Every row gives one point. Each table stands for the endless flat space through its points: a line for two points, a plane for three, and so on. The two share one point or none. Which?

First (2 x 3):
[[ 26  37  -6]
 [ 21   2 -11]]
Second (2 x 3):
[[ 11  13 -30]
 [ 35  19  12]]
They share: [23 16 -9]

First (3 x 4):
[[-12  15  -3  13]
 [ -1  11 -13  14]
 [-14   3   1  19]]
Second (2 x 4):
[[ -2  -2 -21  22]
 [ -7  -4 -27  25]]
They share: [  3   0 -15  19]

First (3 x 6):
[[-12 -18 -14  10  42  19]
 [-17 -27 -29   6  49   5]
 [-17 -17  -9   6  19  30]]
Second (3 x 6):
[[-21 -38 -17  -8  28  17]
 [-17 -17 -22   5  25  23]
 [-37 -44 -27  -6  22  13]]
They share: no point

First (3 x 8):
[[-40  16   8 -15 -36 -18  40 -15]
 [-20  -5   1 -19  -4   2  34 -30]
 [-31  15  -1  -9 -45 -22  23   1]]
Second (3 x 8):
[[-29  -1   3 -13 -25  -6  21 -18]
 [-31 -10  -8  -5 -39 -20  37 -24]
 [-23  15  17 -25  -4  13  -1  -6]]
They share: [-23   4  -2 -13 -25 -10  25 -12]

First (5 x 11):
[[-22 -10 -27   8 -32 -15   3 -23  17 -20  10]
 [-30  50  15  26  14  13   6  -4 -29  29 -32]
 [-42  20  -1  40  -8  -9  -6 -18 -25  19 -16]
 [-30  17   9  20 -19  -5   6  -7  -2  11 -17]
 [-26  53  15  20  19  17   5  -8 -26  18 -25]]
Second (4 x 11):
[[-14   2 -11  21 -27  28  -4 -23   1 -28  27]
 [-14   6   5  22  -3   5 -11 -19  12 -15  -7]
 [-28  19   0  35  11  -6   9  -1  22   3 -20]
 [-32  23  16  -6 -24 -23   2 -20 -11   5 -18]]
They share: [-26  16   3  14 -15  -3   3 -15   2  -5  -5]

First (4 x 12):
[[ 10 -25   9 -26   9 -35 -18 -22 -23 -18  -5  31]
 [ 10   5  17  29   9 -30   9 -15  -5  11  -2  20]
 [-17   7  20   8  -7  -1  15 -16 -25  28 -15   8]
 [-11  -3  22  -9  -7 -12   4 -25 -27  17 -12  15]]
Second (4 x 12):
[[ -8 -16  31  -9 -16 -21  -8 -46 -34   0 -12  28]
 [-16  -9   2   6  24 -21  29 -24 -32   3 -35   8]
 [  6 -11  -4   5  22 -23  14 -12 -13  18 -16   9]
 [ -4 -24   2   3  18 -27  20 -42 -29  12 -32  11]]
They share: [ -2  -6  15  -2   2 -19   1 -18 -21   7  -9  19]

First (3 x 14):
[[ 11  36   2   2 -17 -30  27   9  -8   8  10  -3  15 -20]
 [  1  26  22  -4 -15 -24  21  13   0  -8 -12   7   9 -14]
 [ -7  14  34   2 -19 -18  17   9   8 -18 -24   7   1 -16]]
Second (4 x 14):
[[ -8  13  10  18 -27 -22  34  19   6  -2  -8   1  23 -18]
 [  3  47   6   6 -10 -42  50   5  23 -23  -4  -8   0 -15]
 [-13  22  -9   2  -1 -45  28   4  37 -11 -20  -4 -12 -14]
 [  3  46  11  22 -17 -35  64  22  17 -29  -8   0  22 -10]]
They share: no point

First (5 x 18):
[[ 24  11 -12   2  21 -29 -11   2  36 -13   4  13 -24  -1  -7 -41 -13   4]
 [ 12   7   3  27   5 -24 -38 -27 -35  -4  20  18 -20 -41 -35  10 -30  30]
 [ -4   1  25  19  21 -24 -48 -59  -5 -38   6  30 -34 -23 -51   4 -32  38]
 [ 18  36  -8 -15  37 -14 -13   7  10   5  17  12  -5 -16  -7 -23 -11  20]
 [ 33  24 -32   7   7 -14  -3  23 -24  29  21   1   4 -36   5 -23 -14   9]]
Second (5 x 18):
[[ 27  37  17   0   1 -42 -29   9  11 -24   2  52 -13 -11 -57  -6 -10  25]
 [ 38  13  -7  15   6 -35 -41  -5 -11  -4  -1  23 -24 -34 -36  -3 -12  20]
 [ 15  21   2  -1  14 -12 -10  -2 -15 -20  38  -9 -11 -11 -29   3 -30  19]
 [  8  55  27 -24  23 -51 -15   3  16 -44  23  27   3  16 -47 -19 -26  18]
 [ 24  35   3  -8  35 -67 -43 -17   4 -20  -1  15  -9 -12 -27 -31 -22  14]]
They share: no point

First (5 x 20):
[[-16  14 -21 -16   1   8 -24   2  -4   4  -3 -49  -4  26  -9 -30 -25   6
   25   5]
 [-25  -4 -13   1   1  15 -13  15   1  -7 -18 -52  -1  21 -18 -27 -25   9
   19 -11]
 [ -2  34  11  -6 -23   2 -30 -16 -26  14 -21 -51 -18  56  -7 -32 -17  24
   25  29]
 [-10  -1 -43 -33 -32   3  -6  -3   1 -10   6 -29   3   6   5 -31 -41  17
    2  16]
 [-19  -7 -11  28   4  46 -19  14 -22 -21 -45 -16  26  25 -12   0   7  24
   32  20]]
Second (5 x 20):
[[-27  -8  10 -13 -17   9 -34 -41  -7  11 -28 -30   4   9  -2 -45 -44  -4
   11   1]
 [-31  -8 -21   1 -21   3 -32 -23   9   8 -44 -33  -6   5  14 -47 -37  11
   14  -2]
 [-29   4 -24 -13 -19  11 -16 -35   1  11 -34 -36  10  -5  14 -33 -36   8
    1   3]
 [ -1   4 -25 -33 -27  39   2 -13 -35 -16   6 -25  34  19 -10   9 -11   9
   14  22]
 [  3   8 -38 -34 -27  42  10  -3 -35 -22   8 -26  37  19  -8  19  -4  16
   13  27]]
They share: no point

First (5 x 24):
[[-19  -9  12  24  26   6  -1 -21   2 -15  -8  -4   7 -31 -20 -30   0  10
  -15  12   5 -18 -18   3]
 [ 23 -44  -7 -19  21  -1  -2  -8 -36  -1 -16 -50  -4  23 -27  -1 -22 -42
  -50  28 -20   1  -5  38]
 [-13 -14  33  36  64  -4 -10  23 -17   5  -5 -15  15 -13  -1 -37   9   1
  -32  19   4   8 -20  14]
 [-18   0  15  31  22  10 -11 -13   4 -18  -5  -8   6 -40 -16 -33   2  15
   -7  13   8 -11 -21  -2]
 [  3 -41  24  -2  71 -12   8  13 -35  19 -21 -12  14  27  -8  -7 -18 -35
  -57  27  -8  -3   0  24]]
Second (4 x 24):
[[-15  -3  23 -29  17 -14 -28 -21 -27 -16 -10  -2  24   6 -42  14  -1 -38
  -52  -9 -21 -43  23   2]
 [-15 -30  11   1  21   7  -6 -15  -9  -9 -16 -25   0  -4 -28 -20 -13 -22
  -37  15   5 -16  -7   3]
 [-21 -12  23 -26  16 -10 -25 -22 -22 -16 -13  -8  19   7 -43   6  -3 -39
  -54  -8 -14 -42  19  -1]
 [-27 -17  29 -28  14 -11 -29 -24 -20 -21 -19 -11  19  11 -45   4  -5 -43
  -59 -14 -14 -47  19  -4]]
They share: [  0 -19   8   6  25   5  -6 -10 -14  -8 -13 -20   3 -10 -19 -14 -14 -13
 -26  21  -3  -8 -10  11]

First (5 x 24):
[[  0  34  -5  18   6  46  -8   0   1  -9  -8 -22  41 -15  12   2 -38  66
  -24  25   8 -22 -40 -22]
 [ 50  23 -34  58   2  61 -38  24  10 -31  -5 -48  28  -1 -24 -11   1  29
   20  50  11   0 -27   7]
 [ 59  41 -19  41   7  48 -49  24  27 -36 -11 -39  27  -5 -24 -14   6  35
   30  66   5 -11 -20   5]
 [  0  36  13   6   3  15  -8 -17   3  -6  -4   1  27 -31   2  12 -19  49
  -21  15   4 -16 -23 -22]
 [  7   0  28  -7 -21  -9   2   6  30 -18 -22  15  27  -3 -32  26 -16   8
    5   0   1  17   2 -39]]
Second (3 x 24):
[[  3  -7  27  34   5  41   7 -22  13  10  -7  -9  19   5 -37  17 -28  28
    9   0  23  -1 -21 -32]
 [ 10  10  -1  34  -1  17 -11   0  18 -19  -7   1  19 -12 -22  11  -8  26
    4  18   4  10 -23 -17]
 [  1  -1  15  42   9  29  -1 -14  23  -4  -7   3  15  -1 -31  13 -20  32
   11  12  13   5 -29 -26]]
They share: [ 16  11   0  24  -9  20 -10   1   8 -16  -7  -9  24 -13 -22  13  -8  20
  -1  12   7   8 -14 -17]

First (6 x 24):
[[-59 -25 -11  34   0  14 -14   2  -2   9  -1 -27 -31   6  40  -3 -45  -1
   38  -8 -10  -5  -7  22]
 [-12 -20  26  19  -8  12 -26   1 -14 -12 -16 -29 -33 -28  16  -7  -9  -3
    7 -21 -19 -24 -13 -17]
 [-22 -43   4  20  26  15 -22  35   7  -3  17 -13 -16 -13  53 -22 -24  17
   41 -19  21   2  -2  17]
 [-53 -19  -5  54 -14  36 -28   0 -16  -9   3 -19 -31   0  28  -9 -43 -29
   34  -8  -2   1   5   8]
 [-22 -17  20  42 -16  35 -36   1 -23 -21  -7 -19 -30 -21  15 -12 -18 -27
   13 -19  -5 -10   0 -15]
 [-33 -39  -1  21  20  14   2  21  17   1  51  -2   3  -6  30 -44 -38   7
   57 -15  16  17  11   6]]
Second (4 x 24):
[[ -4 -15  24  21   7  -6 -15   0  11  -9  16 -31  -2 -19  29 -17 -42 -15
   32 -12 -10  -5 -21  12]
 [-15  -6  21   3   7   3 -30  -3   1 -14  21 -31 -14 -15  10 -28 -29  -3
   10 -15 -14  -6 -17   7]
 [ -6 -31   9  32 -10   9 -23   0  -7   6  10 -21 -11 -20  34  -4 -30 -20
   35 -18 -15   2 -20   2]
 [-10 -12  25  16   9  -4 -17   6   9 -14  12 -31  -9 -16  27 -23 -40  -9
   28 -10  -7 -10 -15   7]]
They share: no point

First (3 x 24):
[[ 10   2 -26 -43  -6 -21 -32  -5  30  -1   6  -3   6   1  15 -37 -27  22
   14   9  -2   8 -21  38]
 [  4  17   1 -13  12 -24 -20   1  27 -16   3  -3  18  16  15 -19 -24  -5
    2   3  37  26 -30   8]
 [ 12 -15 -23 -11  -6  -8   0 -19  -5  10   1   3  38   2  15  -1 -10  13
   30  29  21  32 -30  24]]
Second (5 x 24):
[[  5   4  -3 -28   7 -24 -32  -6  18   1  12   4  18  -4  26 -14 -30  10
   11   7  23  27 -23  29]
 [ 38  32 -36 -33 -19 -27 -17   7  20  -1  -2  -9  24  29  -8 -31 -12  27
   28  -8  22   2 -41  37]
 [ 53  39 -49 -19 -15 -31 -15 -16   0   0   5  -6  21  35 -14 -24   4  21
   25  -1  41  -1 -51  51]
 [ 40  28 -29 -24 -15 -32 -27   0   4   6  -5 -10  22  33 -10 -30  -8  30
   33  -8  21   6 -45  43]
 [ 29  26 -51 -51 -16 -24  -5   1  38  -7  10  -6  15  20   4 -37 -15  21
   13   7  40   5 -29  34]]
They share: no point

First (5 x 24):
[[-16   7 -29  32 -34  -6 -11 -23 -22  -6  31 -44  10   8   4   1  27  -5
  -16 -11  22 -11 -17 -28]
 [ -4  13 -19   6 -28  14   7 -29 -16  11  36 -40  28  27  -8  -8  20  -6
  -22 -21   7 -23 -21 -16]
 [-16 -23 -24  13 -20   6   6  -5 -14  18   1 -18  -6  18  16 -15  11  -3
  -34   6  -1 -29 -10 -17]
 [-29 -22  -4 -20  19  14  26 -31   2  28  -1  -2  17  27  19 -31   8 -17
  -30 -37 -21 -36  20 -10]
 [-32 -25  -7  -2 -18  34  19  17  22  24   1  -8  -2  38   4 -29 -15  -7
  -24   3  -2 -39 -19  10]]
Second (6 x 24):
[[-13 -29 -33  26 -29  22 -28  -3 -11 -22  15 -30  21  29  25  -8  12  19
  -34 -15  17 -11  -3   1]
 [-35  13 -18  25  -2 -22  23 -31  -8  31  13 -16 -20  -4  11 -16   5 -34
  -13  -2   8 -31  -8 -35]
 [-12 -20 -39  18  -2  17 -15 -24 -13   2  22 -36  27  35  16 -14  22  -7
  -43 -32  19 -16   3  -9]
 [  1  -3 -34  17   3  37  12 -30 -35   9  24 -15  38  56   9 -18  35 -10
  -34 -22   1 -34   0 -19]
 [-48   1  -5  32 -40 -33   8  -2   4   7   0 -15 -43 -29  18  -9 -12 -10
    2  21   7 -22 -19 -27]
 [ -9 -17 -52  40   6  19 -29 -31 -15 -15  23 -27  28  36  35 -22   2  -4
  -52 -37  28 -16  10   3]]
They share: [-24 -11 -22  19 -20   2   0 -13 -10   6  13 -26   2  14  12 -11  15  -7
 -22  -8   9 -21  -8 -19]

First (5 x 24):
[[ 29  25  14 -27   4  10  35 -29   1   5 -38  -5 -13 -10  13  21 -32   2
  -42  28  23 -30   4 -21]
 [  5  -1  10 -30  10  40  39  -6 -20   0 -12   8 -36  10  33  -1 -17  16
  -48   5  -1 -33  26   3]
 [  8  -1  23  19   9 -29  14  -5   2  -8  45  16  11  14   9   8  -2  27
    7  10  16 -31  55 -49]
 [ 19   4  18   7   9 -31   6 -28   2  23   6   5  20 -13   6  11  -8   3
    5  15  24  -9  10 -58]
 [ 22  17   5 -11  27   2  46 -32  -1  -9  -4   3  -9  -5  38  -2   1  14
  -46  10  -6 -36  35 -31]]
Second (6 x 24):
[[  7 -12  34 -45   5  -8  27 -32  28   3 -12 -29   5   0   5  18  -2 -35
  -60  34  -8 -11  54  33]
 [ 12 -22   8 -15  13 -12  17  -9  22  12 -20 -24   8  -1  21  -6   5 -20
  -47  21   3 -21  48   5]
 [ 13  16  18   4  24  38  26  -5 -48   7   6  48 -33   8  43  -7 -23  58
    0   1  25 -39 -19 -71]
 [ 13  28  42 -25   8  42  45 -35 -40   5  23  48 -39   6  23  20 -25  39
  -12   9  -1 -43 -11 -38]
 [ 13 -13  44 -19  38  20  20 -16  -3   8 -13  11  -7   8  45 -14   6   8
  -41  35   5 -35   8 -19]
 [ -8 -10  36 -64   0   4  28 -42  30   6  -4 -19 -16   1  -5  31 -14 -27
  -57  38  -2   1  53  37]]
They share: [ 11   2  14 -14   9  10  26 -14 -10   7  -3   7 -13   2  21   5 -14  12
 -26  10  10 -25  22 -22]

First (5 x 24):
[[-23   2  13 -17   5  -9 -48  -5   6   1   5   3 -10 -15  19  -1   2  24
  -11  -1   8 -26   5  -4]
 [ -4  -3  31  24  30  37 -10  10  15  -7  39  13  11  35 -15 -25 -35  11
   -4   7  16 -36 -22 -25]
 [ -4  16  18   2  -6  -6 -46  -9  -5  -6   4 -19  18  -3  28  -2 -17   8
    1  -4  -2 -11 -10   0]
 [-31  -1  -7   1 -16  -1  -3  10  40 -32  26  22  11  17  38  -9 -44 -26
   10  -9   4   0  -1 -34]
 [-31   9 -12 -13 -33 -22 -22   2  28 -32   6   9   9  -5  56   2 -30 -25
   10 -14  -2   9   5 -21]]
Second (4 x 24):
[[-42  19  -3  15  24  -6 -31  10  44 -28   7  -5 -25  15  41 -14 -11   2
   20  12  12 -17   7 -12]
 [  2   8  36  -2  13  41 -30  -1  16  -9  56  38   8   2  15 -23 -29  32
    0   2 -11 -25 -30 -34]
 [ 12  18  40 -12  17  39 -44   1   2 -21  66  30  16  -6  15 -19 -33  36
   -4  -6 -21 -31 -20 -44]
 [  3 -11  20 -25 -18   0 -29  -1 -19  -7  27   9  36  -6  -4   4 -34   0
  -28 -24   2 -24   2 -27]]
They share: [-20   1  11  -1   3   4 -25   3  18 -12  19  10   3   7  18  -9 -22   4
  -2  -2   8 -19  -4 -18]

First (7 x 24):
[[ -4 -11  17  -7  23  -5  62 -10   7  12   7 -25  -2  22 -38 -20 -19 -17
   22  33  21  54   0 -27]
 [ 19  15   3  -1  13 -10  43  -9   1  -7  15  13  -8  24  -5   1  -2   3
   -8  16  21  25  14 -24]
 [-23  -7 -19  -5   0 -10   4 -16  38 -21   7  -9   4  -1 -13 -29  18 -22
   -5  28   1  38  -7  10]
 [  6   6  14  17  45  -8  48   2 -14  18 -10 -19 -24   7 -21  -7 -33   1
   22  20  31  33  10 -30]
 [-14  15 -37  34  16  14   7  12  10  14  -2 -37 -49 -28 -20 -10   3   3
   18  14   1  48  -3  -6]
 [-52   4 -30  17  44 -14  25  30  33   6 -21   8 -32  -9  17 -30 -11 -15
    2 -12  31 -14 -26 -30]
 [ -5  -2 -38  -6 -30  10  33  -1  34 -14  40 -10  -9   7 -14 -24  31 -13
   -2  29 -10  46 -14  -2]]
Second (4 x 24):
[[ -5  -2  12  42   7 -12 -16   8  -5 -23  10  -3  -7   4   1 -20  -7  -5
  -33  52  29  24  -4   9]
 [-14  15 -10 -11  17 -16  23  -5  32 -19 -27 -14 -18 -13 -22 -22   3  -3
   12   1  11  15   1  -2]
 [  1  -4 -19  19  40 -13  17  -5   0  12   6  -4  -9   3   4 -14  -8 -11
   13  24  16  33  10  -9]
 [  6  -9 -21  28  46 -13  14  -4  -9  20  15  -1  -6   8  11 -12 -10 -13
   12  31  18  38  13 -10]]
They share: [ -8   3  -9  12  24 -12  14  -4  11  -7  -5  -8 -13  -4  -6 -18  -6  -7
   4  21  16  24   2  -4]

First (5 x 24):
[[  9 -30  19  15  -9  11  20  -4  -1  31   4  36 -41  -9 -19  13  34   1
    1   0 -22   4 -25 -23]
 [  4 -22   7  29  12  25  31  37   5  20   4  36 -19  -7  -4   1  20  19
  -22   1   7  21 -34 -13]
 [-32 -37  42  29 -58  -2  17   3  15   8 -22  13 -13 -17   5  17  44 -12
    8 -29 -17   9  24  15]
 [ -7 -24  37  15 -37   9   8  -8  11  31   8  26 -37  27 -37  -3  50   7
   -3 -12 -30 -12  11 -15]
 [ 13 -27  11  -5   7  21  10 -24   0  25  -8  33 -48 -22  -9  31  15  -1
   18 -10 -35   9 -48 -37]]
Second (2 x 24):
[[  9 -26  40  12 -16  12  33 -13  33  21   7  43 -10 -15 -14  -1  44 -14
   -9 -21  -7  11 -33  -9]
 [-33 -26   4  18 -16  24  -3  23  -9   3 -35   1 -34  -9  16  35   2  22
   15 -21 -25  17   3  -9]]
They share: [-12 -26  22  15 -16  18  15   5  12  12 -14  22 -22 -12   1  17  23   4
   3 -21 -16  14 -15  -9]

First (2 x 24):
[[ 14  10 -31  -1   1   1  23  -3  -1  -4  -6 -11 -11  -4  39   4  19  18
   13   4 -13  19  15 -12]
 [ 15  13 -28   3   8   3  18   3   4  -2  -1  -8  -6  -7  34   0  14  14
   11   1 -16  19  15  -8]]
Second (5 x 24):
[[ 25  -1 -34  17   4  18   5  17  13  -3  -4   6  -3  -6  -1 -22  25 -13
    0 -16 -31  13  18 -26]
 [ 24  33   2  -5  33 -13  24  14  32 -13   9 -22  -7 -34  42   2 -27   7
   -4  -3 -15  29  31   8]
 [ 25  -1 -41  26   1  16   1  15   7   4  -5  16   4  -6  -6 -37  29 -23
   -3 -26 -27  12  26 -30]
 [  7  14 -12   9  36  18  17  15  25  16  12  -4  14  -6  33   8   3  21
   13   6 -33  34  -6  24]
 [ 33  18 -26 -12  19  30  19  23  10  -8 -10 -27 -21  11  25  17   8  15
   14  11 -50  15 -24   4]]
They share: no point

First (5 x 24):
[[ 13 -25  -7  -1  -3 -24   4 -12  35  21  22  -5  14  21  27 -20  -5  -1
   -9   5  -1 -19  19   6]
 [-14 -19 -25 -55   6   0 -17 -12  -4  24 -14 -11  23  -9  -9 -23   4  -4
   21 -46 -13  11  -2 -24]
 [ -7 -28  -9  -1 -30 -40  -4 -17  39  30  48  29  31  19  24 -27  -8  12
  -27  -4 -15 -41  32  15]
 [ -6 -21  -9 -47   4  12  -1  -6 -20  18 -34 -43  37   3   5 -33  18 -34
   37 -28   7  27 -28 -26]
 [  9 -24  -3 -26  -2 -15 -19  -3  13  12  -4 -28  43  15  29 -27  27  -7
    7 -19  22   6  -4 -23]]
Second (4 x 24):
[[ 11 -27 -26 -24 -11 -13  -5 -19  11  11   3 -18   9  23  21 -39  -3   3
   -8 -22  -1  -2  -4 -26]
 [  5 -13  -5 -42   2 -11   9 -14  23  36   7   0  23  11   9 -18   7 -20
    3  -6  -1  10  13 -27]
 [  5 -37 -31 -11 -22 -17 -14 -21  -1  -4   3 -24   5  22  20 -46  -7  16
  -10 -27  -8 -21  -7 -11]
 [ -4 -17   4 -42   3 -12  11 -12  23  40  11   6  22   2   3 -18   5 -25
    2   1  -7   1  21 -16]]
They share: no point

First (4 x 24):
[[-13 -31  20  31  17 -14  30 -53 -11   9  -8 -17   1   7 -11   2 -15   5
   26   6  16  35  11  15]
 [  9  -9  42  -6 -11  -8  -9 -15 -18 -24  -6 -10  -2  -1 -13  -7  24  -9
   32 -25   3  12  10  -7]
 [ 14   4  -5  21  32   8  19 -24  12  18 -14 -52  48  36 -32   7  21   1
   26  26 -16  36   9  50]
 [  5  10  13  20  20 -17  14 -33   1   5   8 -22  24  30 -32  12  21 -11
   22  15 -12  29  -1  30]]
Second (3 x 24):
[[ 22  11  -7  26  13 -18   1 -45  -8 -27  10 -40  20  24 -14   7  10  -1
   13 -15 -10  21  -9  12]
 [ 10  -3  23   8  19 -12  17  -5   0  11  -4 -34   6  20 -24  19  34  -3
   35   5 -14  13  19  18]
 [ 10   0  26  11  22 -17  23   1   0  16  -1 -39   1  20 -23  25  36   2
   40   3 -14   9  23  13]]
They share: no point

First (5 x 24):
[[  8 -26  -8 -33  27 -16  24  40  12  -7  -4  22   3   1 -30  16   3  22
  -25  19   8  33 -20   8]
 [ 22 -41 -42 -10  15 -51  -6   0  35   9 -16  -5 -11   3 -10  16 -20   8
  -11   6 -28  25 -59  27]
 [ 31 -22  -2 -21  28 -10  30  53   9 -19 -25  10  -4 -22  -5 -11  11  39
  -40  20  -1  35 -10   4]
 [ 21 -13 -36  11  21 -20  37  42  -1  17 -66 -33 -29 -17 -27  18 -16  51
  -31  19   7 -10 -19  36]
 [ 19 -21  -8 -28 -12   1  22  -7  16  37  -9 -41  -6 -20 -11   9 -12   7
  -18  33 -31  -3 -17   1]]
Second (5 x 24):
[[ 10 -47 -25 -17   9 -30  26  14   2  40 -38  -4 -16 -30 -17   8   9  19
  -34  21 -26  23 -46 -21]
 [ 35 -14 -10  -5   1 -15  46  13  37  -2 -30 -16   1  -7  -4   7 -17  41
  -39  30  -2   9   5  32]
 [ 10 -17  -3 -35  27  -2   4  40  18  -2  -2 -18   0   4 -29  24 -15   3
    6  13  -4  15 -18  27]
 [ 33 -24  24  -5  25 -13  38  39  55  -6 -46 -24  23 -13  -6  25 -21  13
   -5  20 -10  29   7  38]
 [ 12 -15 -23 -31  13  -8  10  22   4   6   2 -10 -12   0 -27  12  -9  19
  -18  21  -4   7 -26  17]]
They share: [ 17 -24 -16 -21  12 -15  22  21  14  12 -18 -11  -7 -10 -19  12  -7  21
 -23  22 -10  14 -23  12]

First (5 x 24):
[[  4 -27   9 -21 -32  13 -24  19 -32  -2   1  -8 -27  16 -17  -1   0  26
  -13 -10 -24  13  -4  -9]
 [  3 -32  24 -29 -30   2 -21  13 -49 -20 -14   3 -24  20 -28   9  -1  26
  -10   9 -13   7 -10 -21]
 [  4 -34  34 -26 -35  -3 -19   6 -43 -13  -3   2 -28  18 -33  11   6  18
  -17  14 -21   2  -5 -24]
 [  0  22 -18  -6   3  41 -25  34 -17  -1  -1  24  18  16   5  -9 -16  60
  -11 -12 -15  62   5  -8]
 [-22 -26   4 -36 -28  11 -34   0 -50 -19 -18  -3 -25  41 -22  25  -5  15
  -14   1  10  20 -20 -12]]
Second (6 x 24):
[[ -8 -21   8 -29 -23   4 -37 -10 -22  12   9 -12  -6  55 -30  38 -16  39
  -41  45   5   4  29 -32]
 [ 16 -26  20   1 -30   8  -6   1 -13  -9  22  -2  29  30  -6  30 -13  35
  -48  29  -8   9  12 -48]
 [-28 -21  49 -24 -40   9 -27   5 -31  -5   2  10 -29  27 -24 -25  32  29
   -9  16 -22  50 -16 -35]
 [-17 -19  16 -37   2 -17 -32 -21 -13  38 -11  13 -46  28 -62 -10  29  16
   -8  -4 -25   0   2 -19]
 [-36 -17  37 -28 -45  10 -34  -1 -38 -13  13   2 -27  35 -25  -2  13  37
  -26  34 -17  44  -3 -33]
 [-38   5  18 -35 -20   3 -38 -10 -41   0  10  22 -52  15 -49   5  15  17
  -20   7 -36  32  -2  -2]]
They share: [ -5  -9  23 -16 -23  10 -22   2 -26  -1  10  13 -11  22 -24  13   5  22
 -26  13 -20  26   3 -22]

First (4 x 24):
[[ 14  39  -6   6  -1   2  19  24  12   2  32  25  28 -34  23  22  28  -8
   -4 -19 -20 -40  29 -27]
 [ 12  31 -16   6 -13  18  11  22   4   4  10  23   2 -36  21  22  36 -14
  -16 -23 -10 -32  21 -19]
 [-27   1 -22  34   5   8   9   4   9 -20  -6  -2  -1   9 -11   8  10 -40
    2  -3  10  -2   5  -3]
 [-28   5 -22  38  13  -2  13   7   9 -24   0   2  17  14  -6  12   1 -37
   10  -2   8  -4  10  -7]]
Second (3 x 24):
[[-20  37  -8   1 -18   4  44  30   1   2  15  -4  11  -6   8 -12  26 -44
  -27  16 -11 -11  29  12]
 [ -2   3 -13  15  18  20 -15  -5  28   0  23  10 -12 -22  11  34  13 -14
   14 -32 -20 -20  -6 -39]
 [-18  31 -13  -1 -14   8  37  23   4   4  19  -6   4 -10  11  -6  25 -42
  -22  12 -16  -8  22   5]]
They share: no point

First (3 x 24):
[[  5 -26  19  20 -20 -25  14 -13  27  -9  11 -25 -16  23  -9  21   7  -6
   -3 -28   9  11 -12  -3]
 [ 20 -38  10  17 -20 -19   2   5  27 -21  23 -25 -13  17   9   9  16 -15
  -12 -40  -3  20 -21   0]
 [ 22 -30 -12  23 -40  -3  -6 -19  15  -1  -5  -1  -3  -7  -3  37 -18 -17
  -18 -20   1 -10   5  14]]
Second (5 x 24):
[[  6 -33  15  28 -38 -23  22  -4  16   0   9 -25 -13  15  -5  24 -12 -20
  -17 -17   1  -5  -3  10]
 [ 14 -48  27  43 -42 -58  26 -12  11   5 -11 -48  -6   6 -11  28 -15 -10
  -34 -15   5 -50  -1   4]
 [  1 -29  -1  23 -20 -18  17 -27   6   1  -1 -21  -7  24  11  10 -24 -10
  -19 -27  -9   0   1   5]
 [  3 -33  18  28 -23 -35   7 -22  25 -12 -12 -25 -13  15 -14  27  -3  -5
    1 -29  10 -20 -12 -11]
 [  6 -37   6  30 -25 -36  20 -29   2   6 -10 -35  -4  18   9  13 -27  -5
  -33 -24  -7 -23   5   4]]
They share: no point
